Each row of a before or after table is a point. The points were changed in one or more steps. Then noise was added and the rows were shuffled. The steps act on columns, c1 being the first. What was done? A step turns or swaps two columns, mirrors them in a line or flattens them onto one, adds a multiple of one to another, or multiplies or shifts one. Angles are multiples of 10 degrees, from the lower column toward the higher: turns from -170 to 170, lines from 10 to 170 but not 90. Use the fewest steps. Two steps may share a column if one is a turn and the other turns, adds or multiplies; they go together, in the order done. Otherwise the lowest column goes first.
In the rows, zero is written as 128.

Before (13 x 3):
[[145 113 132]
 [132 143 129]
 [131 157  99]
 [127 132 113]
 [122 166 134]
 [112 163 131]
 [117 116 140]
 [117 133 114]
 [154 131 141]
 [126 117 104]
 [129 118  88]
 [136 137 132]
 [168 132 145]]
After (13 x 3):
[[ 96 137 140]
 [ 77 115 164]
 [129 132 179]
 [ 77 133  86]
 [105 113 140]
 [ 86 117  56]
 [ 89 118   8]
 [ 82 166 145]
 [ 91 157  41]
 [ 72 162 137]
 [114 130 167]
 [ 93 143 131]
 [ 87 133  83]]
Steps: shift c1 by -40; multiply c3 by 3

Before:
[[ 55 160 129 188 183 119]
 [153 114 101  75 152 127]
 [173 101 147 141 132 146]
 [175 100 149 140  83 151]
 [150  97 144 122 115 144]
 [147 143  98 111 134 145]
 [124  68 155 142  96 134]
 [170 153 117  90 124 124]
 [161 157  78 101 123 133]
 [131 153  86 131 137 161]
 [140 137  86  93 116 162]
 [ 51 170 174 165 156 143]
 [ 81 161 126 165 132 105]]
After, 13 rows:
[[150  11 144 142  99 134]
 [175  73 104 139 132 114]
 [174  70 103 143  83 112]
 [138 180  98  90 125  96]
 [115 146  77  95 118 143]
 [156  68 117 122 113 126]
 [120 161  90 109 134 129]
 [ 88 193 177 187 184 169]
 [108 185  73 100 123 111]
 [ 93 192 166 163 134 141]
 [120 100  97  77 153 111]
 [130 214 195 166 158 189]
 [109 178  85 131 137 150]]
Steps: turn c1 and c6 by -40 degrees; turn c1 and c3 by -50 degrees; multiply c2 by 2

Before, 13 rows:
[[132  82 105 148  85 124 123 147]
 [122 131  79  82  89 147 116 167]
 [ 86 158  95  74 114  82  96 137]
 [151  80  92 179  94 131 129 108]
 [133  78 196 139 109 122 115 120]
 [143  99 113 183 154  79  74 138]
 [ 95  91 167 113  65 136  83 197]
 [111 149 169  89  72  43 154 205]
 [130 157 152 160  88 135  81 112]
 [175 111 192  79 152  78  98 103]
 [188 107 188 133 120  97 173 182]
 [112  77 162 173 112  80 129 176]
 [156 127  88 140 157 148 164 163]]
After (13 x 8):
[[109 150 168 192 102  43 157 205]
 [132 159 149 163 170 135  80 112]
 [113  80 160 136 177  77 127 172]
 [187 106 191 131 133  99 171 186]
 [134  84 104 168 153 122 121 142]
 [152  82  90 150 188 130 124 107]
 [141  98 114  92 181  80  72 138]
 [122 135  81 175  89 149 115 168]
 [ 97  95 167 195 122 138  83 197]
 [132  78 194 143 141 126 118 116]
 [177 113 192 113  75  77  97 103]
 [ 84 157  94 150  79  83  98 136]
 [157 127  90  96 132 148 164 164]]
Steps: turn c4 and c5 by 100 degrees

Before (8 x 11):
[[ 81 178 196  91 191 110  92 135  77  89 120]
 [ 93 105 124 182 101 112 136 159 159 106 120]
 [129  48 112 152 130 138  96 124 132  80 116]
 [167 149 179 122  83  83 145 179  83 130 143]
 [113 122 170 126  94 120 134 186  59 166 132]
 [140  70  66 130 104 161 133 161 172 123 128]
 [ 96  91 101 126  91 100 105 126 152 104  83]
 [ 89 187 149 122 203  89  64  97  52 110 140]]
After (8 x 11):
[[163 153 180  88  75  90 139 117  92 131 144]
 [114 122 170  80  94 123 138 140  60 167 131]
 [ 78 175 198  97 193 109  94  54  69  89 117]
 [ 85 187 148 150 206  88  67  86  51 107 139]
 [128  48 113 146 131 139  97 154 133  78 113]
 [ 87 102 127 139 107 114 136 194 158 106 124]
 [ 91  90  99 130  92 105 104 144 154  97  79]
 [142  72  67 109 103 160 131 192 173 131 127]]
Steps: turn c4 and c8 by 50 degrees; add -0.7 times c3 to c8

Before:
[[112  75 151 143  56 136 142 104 132 134 118 178]
 [122 129  60 152  49 110 151 132  84 176 114  89]
 [201 156 137 154 193 130 136 141  86 145 213 120]
 [110 134 116 152  60 120 154 147 209 159 142 147]
 [120 123 128 156 119  76 142  73 124 146 112 102]
 [114 155 152 123 249 127 114 129  59 131 123  93]
 [144 144 152 162  85 102 151 148  93 138 107 165]
 [113 154  96 139  58 102 156 111  63 119 153 168]
 [100 140 165 143  50 125 144 117 167 171 138  87]]
After:
[[120  64  31 136  86 107 149 131 156  81  87 171]
 [100  70  85 102  93 105 154 135  78 105 190 128]
 [133  80  71  92  67 150 159 144 193 111 106 107]
 [120 249 119 151 169 129 114 141 176 127  80 149]
 [127  69 136 146  75  92 145 161 104  94 162 165]
 [156 197 101 112 138 117 131  57 212 123 167 156]
 [123 100 124  75  98 138 150 104 137 100  88 118]
 [142  41 120  82 138 123 146 155 115 133 122 104]
 [167 119 104 121 126 148 135 164 126  76 113 164]]
Steps: mirror c1 and c8 in the line at 150 degrees; turn c2 and c5 by -60 degrees; shift c3 by -30; turn c4 and c12 by 140 degrees; turn c6 and c10 by 130 degrees; mirror c9 and c11 in the line at 70 degrees
